Each wall is flat, endless, passes through zero and stands at right angles to its row. A trip goes straight from one point to another. List the walls that it crosses, first one first.
In the rows, zero is written as 128.

Walls:
(1): [152 161 139]
(2): [132  95 173]
(3): [163 135 114]
(4): [136 115 168]
(5): [122  93  66]
(6): [125 168 114]
(7): [131 183 117]
(8): [160  75 183]
Trips:
[125  71 134] to [113 115 155] -> 5
[117  97 164] to [148 167 164] -> 1, 7, 6, 3
[159 149 150] to [133 103  63] -> 2, 4, 5, 8, 1, 7, 6

Walls:
(1): [169 107 105 136 110 165 129 109 107]
(2): [148 141 187 142 160 141 166  95  95]
(3): [149  95 104 147 120  99 159 127 124]
(4): [153 161 150 128 145  78 114 150  95]
Trips:
[161 140 166 124 109 166 166 102 136] to [162 168  91 144  79 188 141 102  82] -> none
[131 115 105 143 168 166 113 128 169] to [189 139 113 137 120 128 133  85 101] -> 3, 2, 4
[181 146 159  76 115  44 136  52 111] to [ 49 145 110  67 114 103 114 106  61] -> 3, 2
[144 122 161 156 173  81  95  88 138] to [130  64 130  81  91 120 110  69  77] -> 1, 4
[121 122 123 112 185 107 167 145  75] to [ 94 114  60 134 102 109 100 151 157] -> 2, 4
[173 120 131  83  94 114 138 128 151] to [108 121 102 121 156 146 168 166 169] -> 4, 1
[100 136  78  87 122 108 138  84 148] to [134 131 149  83  88 127 177 179 128] -> 4
[143 129 142  75  58  89 104 151 132] to [ 80 116  91 150 112  44 100 146 129] -> 3
[ 82 112  94 166 107 141 189 160 137] to [157  89 144 124 115  86 127 152 114] -> 4, 1

Walls:
(1): [127 109 128  44 107 138  66 134 108 100 128 128  91  26 121  78 103 105]
(2): [193 146 121  79 150 168 103 161 142 171 132 124 191  88 105 148 174 119]
(3): [ 98 126 145 146 144 138 166 168 159 150 102 168 115 156 151 141 168 139]
(4): [174 109 166 113 144 182 150 153 143 107 164 158 125 134 163 175 101 171]
(5): [166 202 137  96  86 144 142 153 194  92 167 114 116 117 153 114 182 161]
(6): [ 98 143 103 117 141 159 109 114 160 107 145  88 127 112  71 114 163 148]
(7): [105 157 163 121 148 134 128  91 155 107 120  80 110 117 143 121 107 164]
(8): [125 182 143 140  87 126 126 141 147 146 122 114 103 132  71 177  98  70]
Trips:
[ 76 119 131 153 185  96 107 107 116 192  82 181 171  95 161 187 107 125] to [ 91  65 158 133 135 109 136 194 146 135 165 108 179 188 142 135  79 121] -> 2, 4
[157 104 171 170 141 129 142 131 139 112 159 136 133  78  67 114  97 159] to [186  75 130 162  97 153 138  94 125 154 120 159 144 124  73 136  83 113] -> 7, 6, 1
[107 204 146 100 156 167 118 184 161 136  95 123 164  64 100 171 188 146] to [ 97  52 142 149 113  99 138 110 135 107 111 109 106 130 137  89 127 188] -> 8, 4, 2, 5
[132  86 125 162 175 124 132 211  75 147 120 109 127 136  60 123 144 122] to [124 106 200 139  86 106 190  82 130 170 151 147  99 138  96 171 118 134] -> 6, 2, 4, 7
